Each row is a point. The last column is the point's height on a tilted bowl or saddle (a function of degree 2), plus a little noise. Count its main directions that bend up, bend down and stay straight.

Points, 10 rows:
[[ 4.1  0.5 -2.5]
 [ 0.2  1.1 -1.4]
 [ 1.2  0.0 -1.6]
 [ 0.3  2.2 -1.3]
 [ 0.0 -1.9 -2.1]
 [ 1.1  4.5 -1.1]
 [ 4.3  2.5 -1.4]
 [-4.4  3.9 -5.6]
 [-4.5 -1.5 -3.4]
 [ 2.0 -0.9 -2.2]]
Directions: 0 up, 1 down, 1 straight

Points:
[[-1.1 -4.3 -0.5]
 [ 0.3 -2.1 -0.8]
 [-0.7 -4.3 -0.7]
 [-3.6 -0.2  2.5]
 [-1.5  2.9  4.0]
 [ 3.8  1.6  3.2]
 [-3.8 -0.7  2.5]
 [ 1.7  3.3  4.5]
 [-0.1  2.3  2.8]
 [ 4.1 -1.7  0.4]]
Directions: 2 up, 0 down, 0 straight

Points:
[[-4.6 -3.5 -1.7 -1.5]
 [-2.2  0.1 -4.9 -5.1]
 [ 0.7 -0.3  2.8  3.1]
 [-1.8 -1.0  2.2  3.8]
 [ 3.2 -2.9  5.7  0.7]
 [-2.5 -1.9 -1.5  0.3]
 [-6.2 -3.7  0.2 -1.9]
 [ 1.4 -0.4 -1.9 -2.0]
 [ 3.7 -1.6  0.8 -2.1]
 [ 1.5  0.1  0.6  0.3]
 [ 0.8  0.2 -2.5 -3.0]
 [ 0.4 -3.0 -3.6 -1.8]
 [-1.6  1.5  0.4  1.2]
 [-2.1 -1.8  0.0  2.0]
 [-3.8  3.3 -2.5 -5.1]
 [ 0.5 -5.4 -1.5 -0.1]]
Directions: 0 up, 2 down, 1 straight

Points (23 x 5):
[[ 1.0  3.7 -1.0  0.3 -2.8]
 [ 3.2 -0.6  4.7 -1.4 -0.7]
 [-0.9 -1.0 -2.1  1.8 -1.9]
 [-3.3 -1.5 -1.8 -3.5 -2.3]
 [-2.3 -0.7 -0.8 -4.5 -1.7]
 [-2.8 -0.4 -3.4  0.9 -3.0]
 [ 3.8 -3.1  4.3  5.1 -2.4]
 [-1.6 -1.6 -2.9  5.8 -4.4]
 [ 0.0 -2.0 -0.3 -2.8 -0.7]
 [-3.5 -0.4 -2.0  2.1 -2.7]
 [-0.2  1.2  2.4  2.4 -0.9]
 [-1.1 -1.1  0.6 -1.8 -0.4]
 [-4.3  0.3 -3.5 -0.4 -3.6]
 [ 1.2 -0.5 -2.5 -2.8 -2.0]
 [ 4.7 -1.4 -0.3 -1.8 -2.2]
 [ 1.9 -4.9  0.9 -2.9 -1.0]
 [-1.2 -1.5 -2.6  2.3 -2.4]
 [ 8.3  1.0  0.0 -1.7 -6.4]
 [-1.2  5.2  1.0  0.0 -2.6]
 [-0.3 -3.4  6.1  0.7 -0.5]
 [-3.8  1.1 -4.0  0.0 -3.8]
 [-0.4 -0.5 -1.8  0.3 -1.5]
 [ 1.7 -1.7  0.9  2.6 -1.1]]
Directions: 0 up, 4 down, 0 straight

Points, 47 rows:
[[ 0.0  1.9  2.8 -2.5  0.9 -0.7  2.5]
 [-3.7  3.0 -0.4  3.4  1.2 -1.1  2.0]
 [-3.2  4.2  3.6 -1.5  0.1  0.1  6.0]
 [-7.1 -1.5 -1.2  1.7  3.3 -1.8  3.3]
 [ 1.0 -0.8  4.3 -2.3 -0.4  1.3  2.7]
 [ 2.6  1.4  5.4 -3.1  2.4  0.4  5.3]
 [ 0.9  1.2 -0.2 -0.7 -0.5 -1.2 -1.4]
 [-1.3 -2.1 -1.0 -0.5  0.6  3.4 -1.1]
 [-1.3  0.3  3.0  1.8  2.5 -3.7  3.9]
 [ 1.5  1.5  2.2 -2.5 -1.9  1.2  1.0]
 [-1.2  1.9  0.6  2.3  0.3  0.0 -0.5]
 [ 1.2  1.4 -3.9  1.8  0.0  2.7 -3.5]
 [ 3.2 -2.1 -2.1 -0.4 -3.5  2.5 -0.5]
 [ 3.5  0.0 -1.1 -1.1 -0.4  1.6 -1.0]
 [-1.2 -0.6 -1.9 -3.8 -6.7  2.2 -1.7]
 [ 2.6  2.9 -3.1 -0.9 -0.7  0.9 -3.1]
 [ 1.0  1.0  0.7  3.2 -7.1  0.7 -1.3]
 [ 4.3  5.1 -0.3 -4.1 -2.3 -0.9  1.5]
 [-0.2 -2.3  0.6  2.2 -5.2 -0.6 -1.4]
 [ 0.4 -1.7 -0.9  0.9  0.8 -5.1  2.7]
 [-2.8 -0.3  0.8  5.3 -1.0 -3.2  3.4]
 [ 1.8 -6.2 -1.0  0.5 -0.5  1.6  2.9]
 [ 0.5 -1.7 -5.0  3.6 -0.3  0.6 -0.9]
 [-3.5 -1.3 -1.2 -1.5  3.2  2.3  0.9]
 [-3.7 -1.0 -0.5 -3.7 -3.9 -1.0 -0.2]
 [-1.9 -3.6  0.1  0.0 -2.0 -3.3  0.6]
 [ 3.0  1.8  1.8 -2.6 -3.5  0.1  1.3]
 [-3.7 -1.8 -1.5  0.5  7.6  2.8  4.3]
 [-2.4 -5.1  0.0  1.2 -1.9  2.9 -1.3]
 [ 1.3  3.4 -0.5  0.7 -0.8 -3.8  0.1]
 [ 0.5 -3.8  3.1  0.6 -2.2 -0.7  1.0]
 [ 5.5 -1.8 -1.6  0.4  1.3  6.0  3.2]
 [-0.6 -3.8 -2.6  3.2 -1.3  1.4 -1.1]
 [-3.6 -0.9 -0.8 -3.5 -1.2 -4.1  2.7]
 [-3.7  1.3 -3.1  0.4 -0.6 -2.9 -0.8]
 [-0.3 -1.3 -1.2 -2.3 -5.3  0.3 -1.7]
 [ 3.3  0.5  0.0  0.7 -3.0  5.1 -0.8]
 [ 0.6 -1.4 -1.9 -3.2 -0.3  1.2  0.6]
 [ 0.0  3.2 -2.4 -1.6  6.0 -0.9  1.9]
 [ 2.2 -1.3 -1.5 -5.6  2.4  2.9  5.9]
 [ 0.8 -3.1  3.1 -2.1  0.3 -4.5  4.7]
 [-0.2  1.6 -2.3  5.1 -0.3 -5.0  2.9]
 [-1.2 -2.1 -5.4 -4.7  0.5 -0.1  4.8]
 [ 2.9  3.6  1.1  5.2  0.5  5.2  2.4]
 [-0.4  3.2  0.5 -0.1 -3.1 -3.5  0.7]
 [-4.4 -1.7 -2.1  0.8 -0.7 -2.5 -0.6]
 [ 2.8  4.1 -1.4  1.9 -1.9 -2.1 -2.1]]
Directions: 4 up, 0 down, 2 straight

Points:
[[ 2.6 -0.1 -0.8  0.3  2.7 -0.3 -1.3  1.5  0.6]
 [ 0.6 -1.1  2.2  4.1 -1.4  0.5 -1.2  0.8  0.3]
 [-2.0  2.0 -0.6 -0.1  0.0  0.5 -3.1  1.2  0.8]
 [-0.5 -1.6  0.2 -2.5  2.8 -0.6  0.1  0.6  0.9]
 [ 3.5  0.0  0.0 -0.7 -6.0 -0.1 -0.4  1.6  3.1]
 [ 1.8 -0.3  0.0 -1.3  1.7  3.6 -0.8 -6.3  2.5]
 [-0.9  1.8 -5.5 -5.3  1.6 -0.1  4.9  2.0  4.0]
 [ 0.8 -2.7  0.5 -0.9 -1.3  1.1  0.3 -1.2  1.2]
 [ 1.7  1.8  0.2  3.1 -1.6 -0.1 -0.1  4.0  1.2]
 [-3.9 -1.0  8.0  3.1 -1.5  6.0  3.1  0.5  4.0]
 [-5.3  1.4 -3.6  5.3  1.5  4.8 -1.9  0.1  2.6]
 [-1.0 -1.1 -3.7 -1.4 -3.0  1.8 -3.2  1.9  2.3]
 [ 0.5  2.0 -0.9  1.6  1.2  0.3  2.6  0.0  0.8]
 [-0.1 -2.6 -3.0  1.0 -2.1  3.9  1.7  4.7  2.2]
 [-0.6  0.4 -1.9 -1.4  3.9  1.1  2.6 -3.7  1.9]
 [-0.5 -3.3  2.5  1.4  3.8  0.8  2.9 -1.2  2.7]
 [ 2.1  2.1  5.0  2.7  0.1 -0.2  0.7  1.8  1.3]
 [-0.5 -0.4  0.6  1.2 -2.7  0.6  0.9 -1.7  0.4]
 [-5.1 -3.6  2.2 -1.5  5.4  2.4  4.1 -1.6  5.2]
 [ 7.5  0.4 -1.8  0.8  0.6  1.1  0.8 -2.7  3.1]
 [-1.6  1.7 -2.8 -3.0  0.4 -4.0  4.2  5.7  4.2]
 [ 4.2 -3.6 -5.4  1.4  5.4 -1.5  1.1 -1.7  5.2]
 [ 0.2 -1.8  3.2 -1.4  2.2  2.0  2.0  0.7  1.2]
 [-0.8  4.8 -0.5  0.1  1.0  4.4  0.7 -1.9  1.3]
 [-3.4  2.1  0.3 -0.9 -2.8 -1.2  3.2  1.0  1.4]
 [ 1.1 -4.1  0.3 -3.5 -3.1 -3.4 -1.1  0.6  3.8]
 [ 1.6  4.2 -0.7  6.5  2.2 -1.0  1.4  3.2  3.1]
 [ 0.5  1.6 -3.3 -1.6 -4.0  0.3  1.9  0.5  2.5]
 [-2.2 -2.7 -2.8 -0.7 -2.1  2.5 -4.8 -2.0  2.4]
 [ 0.1 -3.9  1.4  1.6  1.2  0.1 -1.1 -3.4  2.2]
 [ 0.1  2.0  4.6 -3.2 -1.6 -1.8  1.1  2.3  1.8]
 [ 3.3  0.8 -4.2 -2.1 -0.7 -1.9  0.2  0.6  2.5]
 [-1.2 -1.6 -4.6  1.9  0.2  1.9 -1.5 -5.9  3.2]
 [-5.7  4.1 -2.4 -2.3 -0.8 -0.9  1.0 -0.6  2.8]
 [ 1.5 -0.9 -0.7 -1.0  0.0  3.0 -1.6  0.4  0.5]
 [ 2.6  1.2 -0.7  1.2  1.8 -2.7 -5.8 -0.9  2.1]
 [-4.7 -0.4  2.2 -4.2  1.9 -1.0  4.9  1.1  2.8]
 [ 1.6  3.8  2.0 -5.3 -0.1  4.8 -1.8 -3.5  2.4]
 [ 2.1 -2.0  0.8 -2.4  5.3  1.1  3.4  1.4  2.0]
 [-0.5 -1.5 -1.0  0.9 -2.2 -1.6  2.4  2.9  1.6]
 [-3.0 -2.7  0.5 -0.2  2.2  6.8  3.8  1.6  3.0]
 [ 2.6  3.7 -2.3 -0.7  1.5 -3.4  1.8  6.0  4.1]
 [ 0.1  0.9  2.9  4.0 -2.1 -2.2 -2.7 -2.3  1.3]
 [ 0.2 -2.9  1.1 -2.6 -0.4 -4.9  1.8  1.1  2.6]
 [-1.4  2.7 -0.8  0.7 -2.4 -6.0 -0.1 -5.0  1.8]
 [ 4.6 -0.2 -1.0  0.7 -2.6 -0.2 -5.9 -2.1  3.1]
 [ 1.7  0.3 -1.9  0.4 -3.7 -1.7  0.8  0.7  1.7]
 [ 2.9 -2.7 -3.0  5.5  3.1 -1.9 -5.3  4.2  3.8]
 [-0.5  2.8 -0.5 -2.4  0.1  0.4 -2.4  3.3  1.3]
 [ 0.0 -3.5 -1.2  0.0 -0.6 -2.0  2.8  1.0  2.3]
 [-2.0 -2.0 -0.3  2.5 -2.5 -1.9  0.8 -0.5  0.8]
 [-3.7  1.3  1.7 -2.0 -1.9 -2.3 -0.3  5.4  3.0]
 [ 6.2 -2.0 -2.0 -2.3 -4.1 -0.3 -2.9  2.0  5.5]
 [-1.0  1.6  3.8  1.2 -1.3 -0.2 -1.1 -2.3  0.9]
 [ 2.4  1.6  0.4  1.3 -1.2 -3.0  4.4  0.8  2.0]
 [ 3.2 -0.8  1.8  2.4 -5.2  1.9 -4.5 -2.5  2.4]
 [ 2.9  6.3 -2.6  4.6  1.8 -3.1 -2.8 -1.6  3.8]
 [-1.5  5.1  1.0 -0.9  0.2  3.5 -0.2  1.1  1.2]
 [ 4.8  3.0  0.4 -0.9 -0.2  4.2 -2.6 -5.0  2.0]
 [ 2.9 -4.7 -2.4  0.5  0.7 -0.6 -1.2 -1.1  2.8]
 [ 2.2 -0.7  0.5  0.0 -2.5 -2.5 -1.3 -6.0  2.6]]
Directions: 6 up, 0 down, 2 straight

Points, 72 rows:
[[-1.8  2.5  0.6 -6.5 -1.1  3.5 -3.6 -0.9  3.5]
 [ 1.2  1.8 -1.4 -3.6 -2.2 -1.0  1.1 -1.5  0.6]
 [ 0.2  1.6  0.1 -4.0  0.0  0.0 -1.2 -0.2 -0.1]
 [-2.9  2.5  1.5  3.2 -0.2 -6.1 -1.7 -3.2  0.3]
 [-3.1 -0.7  4.3 -1.0 -2.2  0.9 -1.5 -3.3 -2.2]
 [ 2.5 -2.6 -1.5 -1.9  2.7  2.6 -2.4 -3.1  1.2]
 [ 1.9 -1.7 -2.2  1.8 -1.7 -1.9  1.1 -2.4 -0.9]
 [-3.6  4.9  4.1 -2.7 -4.0 -2.1 -3.0 -4.2  2.3]
 [-0.6  2.7 -0.5 -0.2 -1.8 -4.2  2.3 -1.3  0.0]
 [-1.6  1.8 -3.9 -2.3 -2.2  0.0 -1.9 -4.1 -0.1]
 [-2.6  3.6 -4.6 -1.0 -0.6 -0.1 -3.2 -4.6 -2.0]
 [-2.4  1.9  2.8 -2.4  0.9  1.0 -1.2  3.8 -2.5]
 [ 1.7  2.3  0.6  1.2  3.2 -0.5 -2.9  0.2 -0.9]
 [-0.9 -1.6 -4.6 -3.0  2.3  0.8  0.0 -1.4  1.1]
 [ 0.4 -1.1  1.3  5.4 -1.2  0.3  0.4  0.5 -2.3]
 [ 1.9 -2.1  3.7  2.3 -2.6  5.0  3.6 -3.2 -2.4]
 [ 0.9  0.9  1.8 -1.7  2.2 -5.3  0.8  3.9 -1.2]
 [-1.5 -0.1 -0.8  2.1  6.7  1.6  3.4  1.8 -3.0]
 [ 0.5 -0.5  3.3 -0.9  3.3  2.4  1.2  0.0 -3.2]
 [-1.4  4.1  6.7 -1.8  0.1  3.4  1.8  1.2 -6.2]
 [ 0.5 -0.4  0.3  1.5 -0.6 -0.7 -3.0  1.1 -0.6]
 [-2.5 -0.7 -0.4 -2.2  0.8 -2.0 -1.2  1.5  0.1]
 [ 0.4  0.1 -6.9 -1.8 -1.8  2.9 -2.5  2.4  2.2]
 [ 3.8  3.0 -0.3 -1.1  1.1  1.5  0.6 -4.1  1.9]
 [-1.2  1.5  2.9  1.6  1.6 -0.5  1.1 -0.2 -3.4]
 [ 0.4  0.0  0.6  3.2 -1.5 -2.7  5.4 -3.4 -1.0]
 [ 4.1  0.5  1.1  0.5  5.6 -2.5  1.3  1.2  0.0]
 [-5.3 -1.4  1.2 -0.2 -0.3 -0.1  1.5  0.2 -3.2]
 [-1.6  1.9 -3.9 -2.2  3.7 -3.4 -0.3  3.5  1.8]
 [-0.7 -6.5 -0.8 -0.4 -4.6 -3.8  1.1 -0.7 -4.4]
 [ 1.2 -1.8  4.0  1.9 -3.1  1.8 -0.3  4.1 -2.6]
 [-1.5  2.0 -1.1  1.3  1.0  1.8 -0.9 -1.2 -2.5]
 [ 1.6 -2.7 -2.4 -2.3 -2.1 -2.0 -5.0  2.1  3.1]
 [-1.0 -0.6 -0.6  5.4 -1.0 -0.1  5.1  2.2 -1.5]
 [ 4.3  0.2 -2.1 -4.0 -4.0  2.9  0.9  2.0  2.6]
 [-1.6 -3.4  1.6  5.8  0.4  4.4  0.3 -4.0 -7.1]
 [-1.0 -3.3 -1.7 -0.5 -1.5  1.3  2.2  6.4  0.2]
 [ 1.4  2.9  2.6  4.0 -0.1 -0.7  3.7  1.9 -1.8]
 [-2.8  1.3 -1.7  4.9 -0.3  3.2 -2.1 -4.3 -5.6]
 [-0.1  0.1  1.6 -1.2  6.3  1.4  0.6 -5.2 -1.7]
 [-7.2  3.6  2.3  0.9 -5.1 -5.0  2.8 -5.4  2.1]
 [ 2.8 -3.3 -2.5  4.2  0.2 -3.1 -0.5  3.9  4.2]
 [-0.2 -2.9  1.6 -1.6 -6.5  0.4 -1.3 -2.1 -2.5]
 [ 2.1  2.0 -0.2 -2.9  1.4  3.3  0.6  1.5 -1.2]
 [ 1.6  3.6  1.4  0.7  2.2 -1.5 -1.5  4.2 -1.0]
 [ 0.8  2.6  1.6  7.2 -3.5  0.5 -0.3 -0.3  0.4]
 [ 0.6  2.2 -2.4 -4.4 -3.3 -4.3  2.8  0.2  1.0]
 [-1.8  1.6  5.5  1.0  1.2 -1.6  1.2  1.7 -4.8]
 [-1.0 -4.3  1.0  4.2 -0.6  5.4 -3.0  3.3 -0.6]
 [ 2.1  2.4  3.6  3.2  2.6 -2.8  6.4  0.6 -2.5]
 [-0.5  3.6 -2.5  1.3 -0.2  2.6  0.9 -2.2 -1.8]
 [-2.0  0.7 -1.3  0.4 -2.4  3.0 -1.1  1.5 -1.3]
 [ 0.5 -1.9 -1.6  2.0  3.2  2.8 -1.2 -0.3 -1.7]
 [ 3.3  0.3 -3.2  3.4  2.9 -1.1 -3.0 -3.7 -1.5]
 [-5.5  0.4 -2.0  1.2 -2.8 -3.6  4.2 -0.2 -0.6]
 [-0.3  0.4 -3.1  1.3  1.8  2.1 -1.1  0.1 -1.5]
 [-2.0 -2.8  0.6 -4.2  5.1 -1.2 -3.3  0.9  2.2]
 [ 1.4 -2.4 -0.4  3.0 -4.3 -3.7  0.7 -2.2 -2.8]
 [-0.9 -3.0 -1.0  0.8  1.6  3.9 -0.3  1.8 -1.1]
 [-4.3  3.0  0.4 -5.0  1.6 -3.0 -1.5  0.0  0.2]
 [-0.1  3.2  0.3  0.8  1.8 -0.5 -0.9  4.5 -1.1]
 [-2.4  1.6  2.9 -0.5  0.2 -0.9  0.6 -1.3 -2.9]
 [ 1.3  5.3  0.0 -1.0  1.8 -3.2 -0.7  0.5 -1.2]
 [ 2.2  2.6 -0.5  2.9 -3.9  3.8  0.3  0.7  0.2]
 [-0.4 -0.8 -3.9 -0.3 -3.6  0.5 -1.2 -4.4 -1.8]
 [-2.5 -5.1 -0.2  0.8  0.2 -1.7 -0.2 -1.7 -4.0]
 [-0.6  0.4  3.9 -6.6  3.1  3.1  2.9  1.7 -4.9]
 [-0.1  4.1 -1.7  2.0  2.2 -1.4  0.8 -1.2 -1.1]
 [ 2.3  3.8  1.3  0.2 -0.8 -1.1 -2.9 -3.9  0.5]
 [-4.7  0.9  0.6  3.2  0.9 -2.7 -0.4  2.3  0.2]
 [-1.7  3.9  5.1 -0.4 -0.5  2.0  4.3  2.4 -8.2]
 [-3.9  0.1 -6.5 -0.6 -2.4 -0.1 -2.3  0.6  0.1]]
Directions: 4 up, 2 down, 2 straight
